Every row gives one point. The ring and each string are closed loops that go straight from each point to the next, and from the last back to the first. Before rounding, they use only three directions, however many columns there are. Count how often each string passes through the ring. Passing back the other way cancels.
In the rows, zero is written as 128.

Ring:
[[128  63  95]
 [122  96 112]
 [125 147 133]
 [133 161 129]
 [143 146 113]
 [148 110 106]
 [140  69  99]]
String, 25 rows:
[[155 134 106]
 [148 121  95]
 [140 113 103]
 [146 126 123]
 [155 121 127]
 [153  81  94]
 [141  78  89]
 [135 103 106]
 [136  91 117]
 [130  49  98]
 [124  40  73]
 [128  82  93]
 [130 100 115]
 [121  85 120]
 [117  61  95]
 [127  76  88]
 [124  52  73]
 [132  85  98]
 [135  94 114]
 [140  58 107]
 [143  59  85]
 [139  89  89]
 [142 112 117]
 [149 130 132]
 [154 124 101]]
Times through: 5

Ring, 10 rows:
[[137 107 168 141]
 [152  85 158 152]
 [155  81 138 151]
 [141  95 112 140]
 [124 112 100 130]
 [ 96 148  91 110]
 [ 82 178 102  97]
 [ 82 186 115  95]
 [ 92 178 138 103]
 [115 142 162 123]]
String (28 x 4):
[[173  59 178 167]
 [165  58 163 165]
 [157  62 151 161]
 [176  52 142 166]
 [166  78 127 152]
 [143 106 122 137]
 [128 114 121 132]
 [132 118 111 129]
 [128 109  88 130]
 [111 116  86 124]
 [102 128  97 120]
 [ 88 142  84 111]
 [ 72 172  67  94]
 [ 91 175  92  98]
 [109 153 117 113]
 [101 143 122 117]
 [ 76 178 113  98]
 [ 64 221 114  78]
 [ 80 207 127  88]
 [106 168 133 108]
 [110 138 134 121]
 [115 151 140 117]
 [116 158 159 117]
 [118 139 179 127]
 [125 117 180 137]
 [122 119 148 132]
 [126 128 137 128]
 [149 104 159 143]]
Times through: 0

Ring:
[[167 168 173 103 116 144]
 [134 134 151 133 123 123]
 [124 105 128 153 126  96]
 [138  89 116 159 127  64]
 [163 105 122 138 116  77]
 [182 139 142 106 105 118]
 [181 165 165  95 108 142]]
String:
[[176 149 158 110 116 117]
 [192 177 176  86 109 145]
 [188 185 179  80 104 164]
 [164 149 150 105 104 145]
 [161 142 152 117 116 121]
 [173 167 178 106 124 127]
 [185 192 194  87 119 152]
 [182 180 176  85 106 161]
 [176 162 156  91  99 157]
 [162 137 144 116 110 123]
 [177 147 156 112 117 111]
 [193 146 147 100 105 115]
 [191 124 123 106  96 107]
 [167 113 121 125 106 100]
 [158 111 123 132 111  96]
 [153  82 104 153 117  60]
 [146  71 103 169 130  34]
 [147  94 124 158 132  55]
 [150 111 131 141 122  86]
 [149 114 127 133 112 106]
 [144  90 109 150 116  77]
 [151  75 107 167 130  33]
 [162  98 124 150 129  51]
 [162 119 136 133 120  88]
 [164 121 129 122 107 110]
 [171 130 134 113 104 118]
 [159 130 141 123 114 114]]
Times through: 1

Ring, 10 rows:
[[153 125 152 128 130 123 100 130 114]
 [142 130 148 124 118 129  95 134 100]
 [123 143 127 127  94 147 108 161 102]
 [110 154 107 136  77 165 133 192 120]
 [105 160 102 144  80 168 155 203 137]
 [109 157 118 145 105 153 165 181 142]
 [117 151 136 142 128 136 163 156 140]
 [132 140 155 139 151 118 153 131 139]
 [148 131 159 138 154 114 138 125 139]
 [157 125 155 134 142 119 115 130 131]]
String (28 x 9):
[[157 120 155 121 124 122  78 123  98]
 [147 129 132 129 102 142  93 157 112]
 [135 139 122 137  99 150 121 174 129]
 [130 138 147 128 123 129 118 136 108]
 [123 137 155 115 120 123  96 118  78]
 [116 145 126 122  86 150 102 160  89]
 [111 155  86 139  50 184 124 222 125]
 [108 161  69 148  37 198 141 249 144]
 [116 153 104 142  79 166 140 199 134]
 [119 145 143 129 120 132 129 141 109]
 [104 157 120 136  97 152 146 173 119]
 [ 97 165  97 147  78 172 167 209 142]
 [102 167  83 157  69 183 180 234 166]
 [120 153 109 148  96 160 157 195 151]
 [125 142 147 131 130 127 133 136 117]
 [116 148 153 134 142 122 154 130 123]
 [120 144 167 131 159 109 151 110 118]
 [126 144 159 142 160 114 169 127 145]
 [137 143 135 151 136 135 166 164 165]
 [138 140 135 145 128 136 148 160 150]
 [133 136 163 128 148 113 127 114 112]
 [143 129 178 127 167  99 125  95 114]
 [165 122 161 141 158 112 129 126 149]
 [172 123 132 151 129 136 130 170 171]
 [147 134 130 142 116 141 129 167 145]
 [135 135 154 129 135 122 121 128 113]
 [141 131 159 126 139 117 111 119 109]
 [151 122 169 120 144 109  91 103  95]]
Times through: 5

Ring, 8 rows:
[[ 83  94 146 129 135 124 145 116  99 115  94]
 [117 125 170 135 161 138 143 116 109 116 136]
 [153 161 169 137 172 144 129 124 125 124 169]
 [157 185 120 132 170 125 110 159 147 133 184]
 [138 178  76 125 152 104 100 179 153 138 164]
 [125 153  63 119 113 102  94 162 138 142 113]
 [116 122  87 118  89 114 102 127 114 139  69]
 [ 93  96 114 122  97 118 123 113  99 128  60]]
String (32 x 11):
[[130 135 109 123 108 123 107 124 117 137  95]
 [138 126 113 120  81 131  99 102 105 142  63]
 [127 104 113 117  54 132  99  84  90 143  24]
 [ 69  74  88 116  70 106 120 114  92 130  22]
 [ 68  83  98 120  98 105 129 126 100 124  54]
 [ 65  66 120 121  87 116 135 102  85 121  32]
 [ 91  79 148 124  93 132 135  86  82 122  44]
 [137 126 152 128 114 142 119  96 102 131  93]
 [107 117 133 128 131 124 129 122 110 124 104]
 [ 74 100 126 128 145 111 144 138 110 115 108]
 [ 38  71 149 132 165 109 172 136  99  99 108]
 [ 74  92 171 135 167 127 164 120 100 104 121]
 [ 88 111 157 134 170 124 154 132 111 110 137]
 [ 99 127 128 130 159 116 137 146 122 119 138]
 [136 143 146 131 144 135 123 122 118 127 132]
 [174 161 193 138 158 162 125  96 114 127 154]
 [150 154 152 132 148 140 120 120 121 129 143]
 [166 163 159 133 147 147 115 114 122 132 147]
 [207 197 187 139 171 165 111 109 131 135 189]
 [173 199 147 138 194 136 116 156 151 130 215]
 [146 189 113 134 192 116 116 180 157 129 208]
 [142 197  91 132 195 105 111 198 167 131 216]
 [166 203  97 130 173 117  99 178 161 139 199]
 [177 187 119 129 141 134  95 139 140 143 157]
 [171 182 112 127 135 130  94 141 139 143 149]
 [165 178 101 125 130 124  92 145 140 144 143]
 [143 157 107 125 129 123 104 140 130 138 128]
 [111 149  71 122 135  98 107 172 140 135 131]
 [ 98 147  37 117 126  82 100 190 148 138 122]
 [121 153  28 113  90  89  79 172 142 150  92]
 [139 146  72 117  84 113  85 135 125 149  80]
 [147 142 106 121  92 128  95 115 116 144  84]]
Times through: 1
